Each row is a point. The last column is the point's height on a tilted bowl or saddle (a function of degree 2), plus a little noise. Along how many of its main directions does it bend up, bend down or stay straight?
In the rows, 128 means zero.

Points (11 x 3):
[[ 98 100 123]
 [190 126  81]
 [102 135 132]
 [ 66 131 120]
 [ 99 193 113]
 [146  51  70]
 [153  52  68]
 [216  91  30]
 [111 145 130]
 [129  94 115]
 [163  92  94]]
Directions: 0 up, 2 down, 0 straight

Points (11 x 3):
[[193 197  20]
 [113 139 136]
 [123 180  93]
 [121 168 110]
 [156 153 117]
 [ 75 162  63]
 [125 121 153]
 [116 151 129]
 [128  10 115]
 [ 77 123  92]
 [126  59 156]]
Directions: 0 up, 2 down, 0 straight

Points:
[[136  93 109 146]
 [ 88 161 137 132]
 [ 35 169 106 181]
 [115 138 177 112]
 [ 89 228  98 207]
 [125 223  78 208]
 [174 135 143 127]
 [229 146 117 166]
 [133  73 161 131]
 [ 96 141 124 131]
 [127 157  83 160]
 [ 92 213  46 239]
 [124 150  97 146]
 [101 152 159 119]
 [133 119 143 119]
 [115  58 145 150]
 [195  97 177 137]]
Directions: 3 up, 0 down, 0 straight

Points:
[[ 67 135  93 105]
 [134 138 164 165]
 [125 106  73 112]
 [154  85 119 144]
 [141  42 138 167]
 [ 84  99 138 126]
 [215  38 129 234]
 [206 158  86 208]
 [167 156  39 159]
 [170 169 130 187]
 [ 86 186 113 134]
 [115 179 138 155]
 [171  99 100 149]
 [128  87  65 117]
 [ 91 192 140 156]]
Directions: 3 up, 0 down, 0 straight

Points (21 x 5):
[[195  48 188 150 111]
 [147  64 162 213 153]
 [190 145 140  95 150]
 [190 122 118 212  57]
 [139  60  65 132  89]
 [171 184  58 158 111]
 [129 112 129 114 162]
 [ 83 109 112 116 156]
 [107 160  54 156  75]
 [112 133 170  74 137]
 [ 78  48 125 101 163]
 [163 113 106 127 152]
 [150 131 148  88 147]
 [133 116 136 158 165]
 [ 56 181 203 168 211]
 [122  48 153 145 193]
 [174 173 115 220  32]
 [165 170  96  62 162]
 [181  91 136  83 141]
 [157 100 167 144 162]
 [137  36 116 136 133]]
Directions: 1 up, 3 down, 0 straight

Points:
[[115 198  98 150 202  93  79]
 [150 140  46 162 114 130  97]
 [154 109 135   7  86 101  97]
 [101  58 105 132 170 156  73]
 [129  87 117 183 208 187  74]
 [125  90 118  86 107 136 118]
 [102 147  69  87  62 123 120]
 [115 160  79 107  45 107 119]
 [126 128  79 147 223 140  70]
 [115  82  40 215 197 168   7]
 [150  85 113  61 117 150 104]
 [121  62 167  78 106 109  96]
 [158 119 163 121 174 129 123]
 [158 148 144 120 121 150 140]
 [133 165  42 118 212 145  64]
 [139 137  77 117 191 119  96]
 [129 139 126  86  88 132 135]
 [100 145 155 125 190 105 107]
 [165 167 138  76  88  72 124]
 [117 193 166 111 201 107 101]
 [134 184 125 110 119  95 130]
 [ 76 145 168 118 115 151 128]
 [203 105 206 110 121  90 105]
 [175 116 124  73 118 104 122]
 [126 193 159 125 167 108 122]
 [116  93 168 188 115 107 113]
 [164  93 129 167 108  54  92]
 [134 151 152  68 162 111 115]
 [159 136 160  97  82 222 107]
 [147 176 141 171 130 149 135]
 [ 91  48  96 119 118 107  78]
 [197 116 165 165 131 146 128]
 [138 154 195  83 165 155 122]
 [152 185 152 146 177 149 129]
 [117 150 105 170 149 143 117]
 [137  65  91 189  94  62  62]
 [147  94 157  98 148 129 117]
 [ 67 130 144 101 148 173 107]
 [152  64 127 147 138 112  99]
 [120 199 145 136 135  92 121]
 [ 89 113 123  89 134 177 106]
 [132 178 151 110 129  81 125]]
Directions: 0 up, 5 down, 1 straight
